Every row gives one point. Each copy is the shape, with its points in the same order, turned, moved and blurred by noise. Is it also mirrored, or only turned?
In the rows, 128 means zero.

Shape (8 x 2):
[[157 187]
 [117 126]
 [102 174]
 [148 132]
 [ 62 177]
 [148 104]
 [142 145]
 [ 79 119]]
Copy 1, 8 rows:
[[ 72 167]
 [127 118]
 [ 73 117]
 [123 151]
 [ 65  75]
 [144 146]
 [109 148]
 [118  84]]
Copy 1 is: only turned
Copy 2, 8 rows:
[[116  77]
 [136 152]
 [ 95 138]
 [147 132]
 [ 61 158]
 [170 144]
 [136 119]
 [117 187]]
Copy 2 is: mirrored
Copy 3 (8 x 2):
[[137  55]
 [154 122]
 [182  86]
 [124 109]
 [222 103]
 [109 134]
 [132  99]
 [181 151]]
Copy 3 is: only turned

Shape (6 x 3):
[[161  92  99]
 [123 110 156]
 [126 114 111]
 [ 92  88  91]
 [ 82 151 122]
 [167 169  35]]
Copy 1:
[[135 136 177]
 [143  91 131]
 [135 128 124]
 [179 138 112]
 [123 125  68]
 [ 80 209 139]]
Copy 1 is: only turned
Copy 2:
[[170 134 176]
 [123  87 162]
 [152 120 144]
 [183  93 126]
 [122 102  97]
 [166 215 118]]
Copy 2 is: only turned

Shape:
[[ 84 128 148 161]
 [ 70 114 106 196]
 [107 145 108 140]
 [118  48 149 163]
 [160 190 157 131]
 [121 124  81 121]
 [115 127 117  65]]
Copy 1 (7 x 4):
[[ 79 147 126 130]
 [ 99 182 140 169]
 [128 137 109 131]
 [ 87 123 210 130]
 [102  66  70 127]
 [164 133 130 124]
 [151 117 120  60]]
Copy 1 is: mirrored
Copy 2, 7 rows:
[[153 133 197 131]
 [118 101 221 161]
 [128 134 154 158]
 [154  57 186  90]
 [194 157 112 168]
 [102 118 130 144]
 [113 154 109  94]]
Copy 2 is: only turned
Copy 3:
[[111  92 153 113]
 [115  65 169 159]
 [138 113 110 140]
 [ 73 146 186 141]
 [184 138 108  72]
 [126 129  92 171]
 [ 91 142  63 123]]
Copy 3 is: mirrored

Shape (12 x 6):
[[ 94 145  95 103 156 170]
 [136 112 152 118  87 156]
 [ 85  76  98 177 137 150]
 [134 149 155 101 169 166]
 [153 169  50 115 136 182]
 [109 118 145  81 158 104]
 [152 153  48 102  92 140]
 [103 171  69 158  69 102]
 [132 150 108  78 124 137]
 [130 138 102 178 131  95]
 [102 111 135 155  85 171]
 [147  75  96 171  81 181]]
Copy 1, 12 rows:
[[157 123 143  94 182 149]
 [119 137 138 173 144 112]
 [ 78 125 198 104 136 163]
 [175 111 110 140 142 154]
 [116  64 107  94 208 118]
 [147 176 100 115 135 162]
 [ 83 113  92 103 205  91]
 [ 72 130 131  66 146  55]
 [134 142  92 117 178 121]
 [ 74 113 123  83 107 124]
 [107 125 184 150 142 103]
 [ 51  91 177 164 160 125]]
Copy 1 is: only turned
Copy 2 (12 x 6):
[[148 175  78 152 123 125]
 [167 151 159  87 113 135]
 [114 156 118 145  43 129]
 [187 146 112 146 144  93]
 [119 202  61  88 141  98]
 [149 148 156 181 153 129]
 [ 93 202 104  82 150 132]
 [ 63 128 101  78 125 172]
 [140 181 118 126 160 131]
 [ 78 115 131 120 105 110]
 [157 142 127  90  71 153]
 [129 181 142  65  42 119]]
Copy 2 is: mirrored

Shape (9 x 6):
[[104 135 137  73 120  70]
 [146 162 157 107 140 111]
 [150  99 156 150  86 146]
 [145  51 152 145 118 143]
 [131 160  95  71 185  79]
 [ 95 146 110 119 165  57]
 [158  57 102 147  55 135]
 [112 139 150 152 125 168]
 [173 101 147 160  98 114]]
Copy 1 (9 x 6):
[[113 148 104 192 112 174]
 [144 149 144 169 103 119]
 [133 165 121  75 107 140]
 [154 156 124  67 146 172]
 [119 134 153 225 158 136]
 [130 130  89 203 160 135]
 [ 82 177 116  45 141 170]
 [142 101 127  98 104 110]
 [133 190 117  90 131 123]]
Copy 1 is: mirrored
Copy 2, 9 rows:
[[ 74  85 190 154 132 157]
 [102  93 149 104 155 132]
 [157 119  96 172 145 154]
 [157  96  94 185 102 123]
 [ 40  94 168  97  96 109]
 [ 86 100 204 107  81 147]
 [134 146  80 195 102 174]
 [156 141 145 145 155  95]
 [155 114  90 142 129 165]]
Copy 2 is: only turned
Copy 3 (9 x 6):
[[ 89 120  46 140 140 148]
 [ 97 161 102 109 117 143]
 [169 132 134 153  98 150]
 [182 104 145 146 137 178]
 [ 46 129  89 104 185 117]
 [ 67 150  78 157 186 143]
 [176  72 145 197 106 129]
 [171 180 118 132 133 125]
 [134 125 152 166  99 162]]
Copy 3 is: only turned
Copy 4, 9 rows:
[[ 84  64  97 152 137  89]
 [ 82  96 130 146 116 151]
 [153 129 133 128  69 115]
 [190 133 122 150 107 101]
 [ 49 102  91 177 180 141]
 [ 62 100 133 151 184  89]
 [161 165  97 166  53  53]
 [131 136 139  88 113 135]
 [135 135 158 163  79 102]]
Copy 4 is: mirrored

Shape (13 x 8):
[[ 99 216 130  97 149 194 140 155]
 [155 106 109 143 161 148 157 156]
 [ 87 113  75 131 130  82 176 163]
 [171 141 140 131 138 115 147 144]
 [ 42 115 143  98 154  94 104 131]
 [183 163 145  88  76 231 152 149]
 [180 153  80  83 153 118 163 155]
 [181 130 138 128 142  97 115 164]
 [168 150  25 132 144  89 163 106]
 [182 114 159  97 162  99 170 101]
 [185 129 123 117 135  76 162 111]
 [161 135 163  84 134 135  85 146]
 [104 137 163 111 157 139 111 152]]
Copy 1 (13 x 8):
[[187 164 125  83  71  78 125 148]
 [135 124 125  78 182 119 135 153]
 [ 92 118 137  59 141 145 157  70]
 [105 120 148 113 143 100 107 155]
 [ 79 200 103 116 109 129 188 105]
 [194 134  89 121 129  84  30 152]
 [137 119 165  63 122 157  97 158]
 [ 91 158 181 120 158 115 110 150]
 [147  57 193  92 148 183 141 118]
 [ 71 104 120 118 136 146 103 196]
 [ 83  87 151 120 135 149 103 161]
 [119 185 148 141 131 124  91 165]
 [116 177 127 106 126  98 134 151]]
Copy 1 is: only turned
Copy 2:
[[ 63 154 105 198 113 165 119  94]
 [127 126 114  96 147 120  81 101]
 [122 139  95 127 159  64 105 186]
 [144 120 109 107 120 129 132 102]
 [ 70 137 145 116 128 147 129 223]
 [173 176 129 187 135 194 103  52]
 [123 127  83 126 185 112 150  89]
 [149  80 127  98 137 132 144 113]
 [119 156 112 104 177  32 159  93]
 [148 144  89  49 134 150 155 113]
 [163 137 103  78 138 106 170 111]
 [130 106 155 117 140 192 150 119]
 [ 96 118 134 125 114 171 115 147]]
Copy 2 is: only turned
Copy 3 (13 x 8):
[[129  85  94  72  92 217 124 140]
 [122 103  90 150 117 115  66 145]
 [105  71 149 164  66 107 103 196]
 [161 140  97 123 120 125 105 174]
 [ 75  94 142 126  70 101 184 135]
 [146 121 124  85 203 212  80 155]
 [131 129 108  89  92 135  54 207]
 [166 127 102 112 122  84 100 167]
 [148 141 161 137  38 121  27 189]
 [111 193  94 132 117 102 101 188]
 [144 175 126 144 101 105  92 194]
 [147 134 110  71 144 111 137 141]
 [119 102  94 112 111 122 152 131]]
Copy 3 is: mirrored
